Each row of a before or after table is a point. The points were changed in one or more steps. Then noise was added and the rows were shuffled. The steps act on columns, c1 being the first. What was done? A step turns or swaps two columns, mirrors them in a line or flattens them onto one, adds a multiple of one to another, or multiplies or shifts one. Angles are multiples of 10 degrees, from the lower column toward the higher: turns from -170 to 170, lines from 10 to 170 but not 90. Use the fewest steps. Two steps may share a column if one is a turn and the other turns, adds or multiplies; they go together, in the order done. Otherwise the lowest column goes first.

Before (8 x 2):
[[ -1  43]
 [-37  45]
 [-14  50]
 [ 20 -17]
 [ 17  -9]
 [-34   3]
 [ -2  -2]
 [ -7  28]]
After (8 x 2):
[[-52 -13]
 [-43  -2]
 [  7  20]
 [ 18  20]
 [-28  -7]
 [ -5 -33]
 [  2  -1]
 [-44 -35]]
Steps: turn c1 and c2 by 90 degrees

Before (14 x 4):
[[ 33  10  15   4]
 [ 10 -10   0  -6]
 [-21 -19 -13  30]
 [ 38 -28  30  22]
 [ -8 -11  28  36]
 [ -7 -25 -12   4]
 [  1  21 -26  31]
 [ 27  25  18   0]
 [ -2 -12  -2 -26]
 [ -1  -7  -5  -9]
 [ 48  16  22  -3]
 [ 14  -3  24  -4]
 [ 42 -60   7  19]
 [ 25 -21   7  14]]
After (14 x 4):
[[ 15  -3  20 -15]
 [ 42 -60  16  13]
 [-21 -18   3  33]
 [ 48  16  16 -13]
 [ -7 -11  43  17]
 [ 26 -21  14   9]
 [ 26  24  15  -9]
 [ 10 -10  -3  -4]
 [  0  -8  -8  -6]
 [ 33  10  16  -4]
 [ 38 -29  36   4]
 [ -3 -13 -14 -22]
 [ -7 -26  -9  10]
 [  2  20  -7  39]]
Steps: turn c3 and c4 by -30 degrees

Before (13 x 8):
[[-10   3  -1  -2   4   1 -26   5]
 [  5   0   1   2   7  -3  -5  -8]
 [-17  -3   2 -10  11   0   0   0]
 [-16  19  -5   0   8   2   4  -6]
 [-10   3  -9  -8   2  -7   4  -2]
 [-16  -3   1  -7   1  -3  -4 -14]
 [-16   0  -5   7   2  -3   5   7]
 [-10  -1   0 -14 -15  -1   6   7]
 [  4   4   0  -7   7 -19   3   4]
 [  2  -5   2   2 -13  -1   1  -9]
 [-11   4 -33  -2   9  -6   2  -4]
 [-15   3  -8  -8 -54 -60   2   6]
 [-15  -6   0   2  -2 -21   5   5]]
After (13 x 8):
[[-12  -2  -8  12 -54 -60   2   5]
 [ -3 -14   0  14  -2 -22   5   5]
 [  2  -4   2  -1 -13  -1   1  -9]
 [-16  -3   0   5 -15  -1   6   7]
 [ -5   7   0  -6   7 -18   3   4]
 [ -5  -1 -32   9   9  -6   2  -4]
 [  0  -9  -5  18   3  -4   6   7]
 [-11   0 -10   7   3  -7   4  -2]
 [ -5  -1  -1   9   5   1 -26   6]
 [ -5  12  -4  16   8   2   4  -6]
 [  3   2   1  -4   7  -4  -5  -8]
 [-12 -10   1  13   1  -3  -4 -14]
 [-16  -9   2  13  11   0   0   0]]
Steps: turn c1 and c4 by -70 degrees; add -0.5 times c4 to c2

Before (8 x 12):
[[ -3  -2 -21   8   1  19 -14 -23  -4 -15  20   5]
 [-23 -35  -9 -30  10  31  -6   8  -7   2  20 -10]
 [  3 -18  -6   4   5 -10 -15  14  -4   6  11 -15]
 [ 11  16  38   3  -3   3 -16  -6  -2  31   2   7]
 [-21 -14 -22 -20  -2 -43 -15  -7  -3  28  -9  11]
 [-20  20 -20 -22   2   5  13  15  -3  -3  30  -6]
 [-31  10  -7  24  18  21 -32  11  -2  10 -16   9]
 [-60  23 -32  16   4   0  -8  13 -17  23   4  -4]]
After (8 x 12):
[[-23 -35  -9 -29  11  30  -6   8  -1   1  20 -10]
 [-31  11  -7  24  18  21 -33  11   1   9 -16   9]
 [-20  20 -19 -23   2   4  13  16   0  -4  31  -8]
 [-59  24 -32  15   3   0  -8  12  -1  23   4  -4]
 [ 11  15  38   3  -3   4 -16  -6  -1  32   3   7]
 [-21 -14 -22 -20  -2 -45 -16  -7   1  28  -9  11]
 [ -4  -2 -22   8   0  19 -14 -23   0 -15  20   4]
 [  4 -18  -6   4   4  -9 -15  13   0   5  11 -16]]
Steps: multiply c9 by 0

Before (14 x 18):
[[  9 -23 -14   8   9  -7  12  15 -56   1  -6  30  -9 -16 -14   9  -7  -4]
 [ -9 -12   7   5  25 -45  50  12 -35  12   2  17 -24 -60  -2   4 -27 -14]
 [-11 -10  13   5   1 -20  23  10 -23   5 -19  17  11  -6  32 -27 -20  19]
 [-34  22 -42 -52  -8  -1   6 -12  15 -16 -32 -16  33  23 -25   1 -20   7]
 [-31  20  -5  16 -41  26   7  21  19 -25   4 -17  23 -32 -11  14  11  31]
 [-24 -31 -29  25  35 -47  -7 -13 -49 -17  -4  -2 -25 -24  10 -16 -33   4]
 [-40  17 -30 -38  -3  33 -11  -3  16  32 -33 -14  20 -20  -3  -4   2  12]
 [  9 -23  -4  -2  34 -22  18  -4 -46 -11  37 -13 -22 -14  26 -25 -18 -10]
 [ 20  25   0  28 -37   5  41  35  -4   8 -27 -36 -13 -27 -17 -13  27  51]
 [ -1  15 -46  11 -35  22  14  33  10 -12 -17 -14   9  -9  -6 -54 -22   5]
 [-15 -36  44  24  38  -2  21 -17 -30  -4  -6   8 -26 -23 -16 -22 -27 -14]
 [-21 -45  27 -15  27 -41  -5   0 -18  -4   8  26 -24 -28 -13 -41   2  -7]
 [-20  -5 -19 -50 -31   6 -26 -49   6  -6 -31 -21  51 -37 -18   8 -19  -2]
 [  2 -26  -3  44  29 -29  20 -11 -11   3  14   2  22 -31 -11 -13  11  -5]]
After (14 x 18):
[[  7 -22  -8   8   9  -7  16  16 -56   1  -7  32  -9 -15 -14   8  -5  -2]
 [-10 -12 -20   4  25 -45  35  12 -35  13   2  17 -25 -61  -4   4 -27 -13]
 [ 19  25 -19  27 -37   3  30  35  -3   8 -28 -34 -14 -28 -16 -13  28  53]
 [-19  -4   5 -48 -31   7 -12 -50   6  -6 -29 -23  51 -37 -19   8 -18  -2]
 [-23 -29  -2  24  35 -48   7 -13 -49 -19  -4  -3 -26 -23   9 -16 -33   4]
 [ -1  14 -18  11 -34  22  30  33   9 -13 -18 -14  11  -7  -5 -55 -21   6]
 [-30  20  -1  15 -42  27   7  21  18 -23   4 -18  22 -33 -12  15  10  30]
 [  7 -22  -9  -2  35 -22  16  -3 -46 -11  37 -11 -22 -14  26 -25 -18 -10]
 [-20 -45   8 -16  26 -41 -14   0 -19  -3   7  27 -24 -28 -14 -42   2  -8]
 [  1 -27 -10  45  28 -28  16 -11 -13   3  14   2  21 -31 -12 -14  12  -6]
 [-34  21 -14 -53  -9  -1  23 -14  15 -16 -32 -16  33  23 -25   1 -20   6]
 [-39  16  -3 -39  -2  31   6  -2  15  32 -33 -15  20 -21  -3  -5   2  11]
 [-13 -10  -7   6   0 -20  11   9 -23   6 -19  17  12  -6  31 -26 -19  18]
 [-15 -35   2  24  40  -2  -4 -16 -30  -4  -6   8 -26 -23 -15 -21 -26 -15]]
Steps: flatten c3 and c7 onto the line at 120 degrees

Before (12 x 24):
[[-13 -26  39  16 -11   6  24  27  17   6  18 -10  25 -14  -5  22 -13   7
   -2 -15 -23  22  10 -22]
 [ -8  25  18  -2  15   1  11   6  16 -19  -8  27  15  -4   1 -16  -5  10
   18  -4 -20  -3  15   7]
 [ -4  -6  15 -29 -12 -13 -16   6 -28  -9  13  24 -23 -12 -18   4 -17  -3
   13 -29  18  -9 -13  -4]
 [  8 -23  40   9  12  25  18 -13 -25 -28   6  21 -17 -13   9  -4 -15 -14
   -9 -29  -3 -18  24  11]
 [-20  19   0 -17 -14   5  -4 -13   9  15 -21 -21  12 -23  29 -10  -6  28
    1   1  16  -5  21 -20]
 [-11  -4  -2   8 -12  16 -16  22  13 -14 -12  13 -13 -18  21   6  22  -3
  -13 -14 -15  11  -9 -15]
 [  2  22   2 -15  14  20 -10  31  15   5 -14 -15  -7 -13   4   8  -7 -21
  -12   8   1  -4   6 -11]
 [-19   8  -4   5   9  -8 -14 -10 -13 -22 -20  23  18 -10   0  12 -13   9
   27   3  17 -16 -18 -15]
 [ -9   1  -8  11  -2   9 -17 -13 -18  10  -8  -6  -1  -4  -3  15  26 -14
    4   4  18  -5  21  21]
 [-28  22  -3  15 -24  22 -18   2   1   8 -12  -2  17   3   9 -11  20  -7
   16 -19  13 -10  10  -3]
 [  7 -18  24   7  10  23   1   2  15 -15  28   8 -18  28 -13  23  -6   4
   10  14   7   1   7  -5]
 [-28   1  35   5  16 -19  26  -7 -19  -3   9   8  -3 -12  12  13  -9  19
   -5   8  21  12 -10 -26]]
After (12 x 24):
[[-11  -4  -3   8 -12  15 -16  22  14 -14 -12  13   4 -17  21 -13  23  -3
    6 -13 -15  11  -9 -15]
 [  8 -23  40   9  12  25  18 -13 -25 -28   6  22 -30 -13   9  -9 -15 -14
   -3 -30  -3 -18  24  11]
 [-19   8  -3   5   9  -8 -14 -11 -14 -22 -21  23  47 -10   0  26 -13   9
   12   2  16 -16 -18 -15]
 [-28  23  -4  15 -23  22 -17   3   0   8 -11  -2  59   3   9  16  20  -7
  -10 -19  13  -9   9  -3]
 [-13 -26  39  16 -11   5  25  26  16   6  18 -10  45 -14  -5  -2 -14   7
   23 -15 -23  21   8 -22]
 [  2  22   3 -16  14  20 -11  30  15   5 -15 -15 -10 -13   4 -12  -7 -21
    8   7   0  -4   7 -11]
 [-27   1  34   5  17 -18  27  -7 -19  -3   9   8  39 -12  11  -5  -9  19
   13   8  21  12 -11 -26]
 [  7 -17  24   7  10  24   2   3  16 -15  28   9 -29  28 -13  11  -6   4
   23  15   8   2   8  -4]
 [ -4  -6  15 -29 -11 -13 -17   6 -29  -9  13  24 -17 -11 -18  13 -17  -3
    4 -30  18  -9 -13  -4]
 [ -8   1  -9  11  -2   8 -17 -14 -18  11  -8  -6  13  -5  -2   4  26 -14
   15   4  18  -5  21  21]
 [ -8  25  18  -2  15   0  11   6  16 -19  -8  27  27  -4   2  19  -5  11
  -16  -4 -20  -2  15   8]
 [-19  19   0 -17 -13   5  -4 -13   9  15 -22 -21  41 -23  29   1  -5  28
  -10   0  16  -4  21 -20]]
Steps: add -1.5 times c1 to c13; swap c16 and c19

Before (12 x 48):
[[-23  14   6  15  -5 -15 -25  -8 -14  -1   3 -24   3  21  -2  -9 -11  -9
   12   7  -3  -9  -8 -11   6   5  16  -6   9   8  -9  -5  -1   0  -2  -3
  -18  13   5  -2  -9   7 -20  -4  23 -11  13  -3]
 [-10  11   3  -7 -19  10  -4  12  -8   0   4 -28   1  25   0   3 -11  -5
   18   8 -20 -15 -14   4 -23  -2  13 -18  -3  13  -7   3  10   0 -16   1
   -8   1   4  -2  -9   0 -28  -5   5 -13  -8  12]
 [-15  10  -4   7   7   6  23  -1 -23  13  -2  12 -23 -10  -9  22 -23  22
   -4   8  42 -15   2  10   7  26  -3   7 -12   7  -3  14   7  -7  16 -19
    8  18  -6   4   0 -23   5  19 -31  19   3 -16]
 [-12   4 -28   0  -3  15   6  15 -17   1  14  -7 -14  -6 -12  30 -11   5
   -1   6  38 -23 -11   5  16   8 -10  11   8  13   4   1  15 -10  22 -11
   18   9  -6  -8  -6  -2  19  16  -7  26   6 -16]
 [-20  14   9   4 -38   0 -18  -7   1  10   0 -11   4  11  15   3 -17  -7
    1   6 -13 -12  -5   3   3 -18  12  -9   6  14 -20 -14  -2   1  -4   6
  -17   7 -13   0  12   6 -27   5  14 -22 -17  -7]
 [-25  -3   6  11   0  30  -4  -7 -13  -2   2  13  -2   0   4 -17  12 -12
   -4  -2   7 -20  -4   4  -4   2 -12 -34  -1  16   2 -37   0  23  34 -36
   47  12  -7 -18   8 -25  17  13  -8  20 -27  45]
 [-17  -8   8   0 -14   7 -11  -5 -16   1  -2 -20  -3  19   2   8  15  -5
   -4  12 -23   7  -1  -2   8   7   9 -12  18  14  -7  -6   7 -20 -25  -5
  -13   4  12  -4   4   9 -22   6  20 -13 -14  -2]
 [-22   1  -1   3 -24 -10 -20  -7   0  26  14 -20   2  12   5  -3  -1   5
   16  10 -22  -8  -8  -4  11   3   6   3  -1   6 -10   9  18   8 -33  -1
  -13  -4 -16  -3 -16 -10 -19 -12  -2 -26 -17  -9]
 [-10  -6 -35  15   3  18   7 -13 -14   7  -7  18 -15  -2 -12  11  -7   2
  -10  10  36 -36 -12  14  -1  18   6  -6   3  17   8  16 -11  -5  20 -11
   23   0  -9   2 -16   5  15  17 -26   1 -14 -24]
 [ -3  -2 -16   9 -13 -19  15  -2  -7  -6   0   2 -11 -12   8  24 -11   6
  -12   5  37 -17 -20   4  11  33   0   6 -11  20  14   2  -6 -20  26  -2
   19  -3   6  -7 -12 -10  14  17 -27  19  -4 -23]
 [-35 -13   0   9   1  30   0  -5  10  17  27   8 -17  -1   4 -32   1  -6
    2 -12  -5 -13  12  24  -3 -17 -24 -21  -2  29  19 -18 -20  13  14 -34
   36   7  19  -9   3 -26   3   9 -18  30 -28  28]
 [-21   3  13  -4 -11   7 -26 -14   0   2  13 -26  -7  15   3  16  -6  12
   -3   6 -20 -10   3  -4 -14   2   6   0   6 -12 -19 -10   3 -10   5   1
   -6  -6   6  -3 -12   2 -19  -5  17 -21  -1   9]]
After (12 x 48):
[[-15  22  -6   5   6   7  23   0 -23  13  -2  12 -24 -12  -8 -19 -25  20
   -3   8  44 -16   3  26   6  36 -12   6 -13   8  -5  14   8  -9  15 -18
    8  20  -7   6  -1 -23   6  19 -44  20   5 -15]
 [ -3   2 -17   9 -13 -19  15  -2  -7  -5  -2   2 -10 -12   9 -18 -10   6
  -12   4  36 -19 -20  10  12  33 -14   7 -11  18  15   0  -4 -21  28  -3
   18  -2   6  -8 -11 -12  15  18 -44  18  -5 -23]
 [-17  -7   8   0 -15   7 -11  -6 -15   1  -4 -18  -3  19   2   0  15  -6
   -3  12 -22   7  -1  -7   7   8 -13 -11  19  15  -6  -6   7 -20 -25  -5
  -12   4  13  -5   5  10 -21   5   8 -13 -14  -2]
 [-23  13   7  16  -7 -16 -25  -8 -14   0   2 -24   4  21  -3  18 -11  -9
   13   6  -3  -8  -6 -27   6  12  -5  -6   9   8  -9  -6   0  -1  -3  -4
  -18  13   5  -1 -10   6 -21  -5  17 -12  14  -1]
 [-11   1 -33  13   3  17   7 -13 -16   7  -7  18 -14  -2 -14  -4  -7   3
  -11  12  37 -35 -11  34   1  19 -12  -7   3  17   9  17  -9  -3  21 -13
   22   0  -8   3 -16   5  15  17 -39   1 -14 -22]
 [-21  -1  -2   5 -24 -11 -19  -8   0  27  14 -17   0  13   5   5  -1   3
   17  10 -24  -8  -7  -9  12   2  -3   2  -4   6 -10   8  18   8 -33  -2
  -12  -3 -17  -3 -16 -11 -18 -13  -5 -27 -16  -9]
 [-33  -4   0   9   0  31   0  -4   9  17  27   8 -16  -1   5   9   2  -6
    2 -13  -5 -13  13  61  -3 -15  38 -22  -1  31  18 -17 -20  11  16 -36
   35   9  20  -7   2 -27   4   8  19  31 -27  28]
 [-10  11   2  -6 -19  11  -4  10  -8  -1   4 -28   3  24   3   6 -10  -4
   17   7 -20 -16 -14  10 -22  -2 -13 -18  -3  11  -8   4  11  -3 -17   1
   -8   2   5  -3  -9  -1 -28  -5  -8 -12  -5  12]
 [-19  13  10   6 -38   0 -18  -8   1  10   0 -11   4  11  15   5 -18  -6
    1   8 -13 -12  -5   9   1 -14 -11  -8   6  15 -19 -13  -3   1  -3   5
  -15   8 -10  -1  12   5 -28   6   2 -23 -16  -6]
 [-22   6  13  -4 -10   8 -28 -14   0   2  11 -27  -6  14   2  -8  -7  12
   -2   6 -21 -10   2 -12 -14   2 -15   0   6 -11 -19 -10   3  -9   5   0
   -6  -7   6  -3 -12   1 -19  -5   4 -19  -4  10]
 [-28  -1   5   9  -2  29  -5  -7 -13   1   1  12  -2  -1   6   6  12 -11
   -5  -1   9 -20  -4   9  -2   9  21 -35  -2  15   2 -39  -2  22  34 -37
   46  10  -7 -18  10 -25  17  13  12  19 -28  44]
 [-13  10 -28   0  -4  16   5  16 -19   2  13  -8 -12  -5 -11 -28 -10   6
   -1   6  36 -25 -10  12  16  13 -13   9   9  14   4   1  16 -10  23  -9
   17   8  -6  -7  -6  -1  21  16 -20  26   5 -16]]
Steps: add -0.5 times c13 to c2; turn c16 and c27 by -140 degrees; add 1 times c27 to c45; multiply c24 by 2.5; add 0.5 times c38 to c26
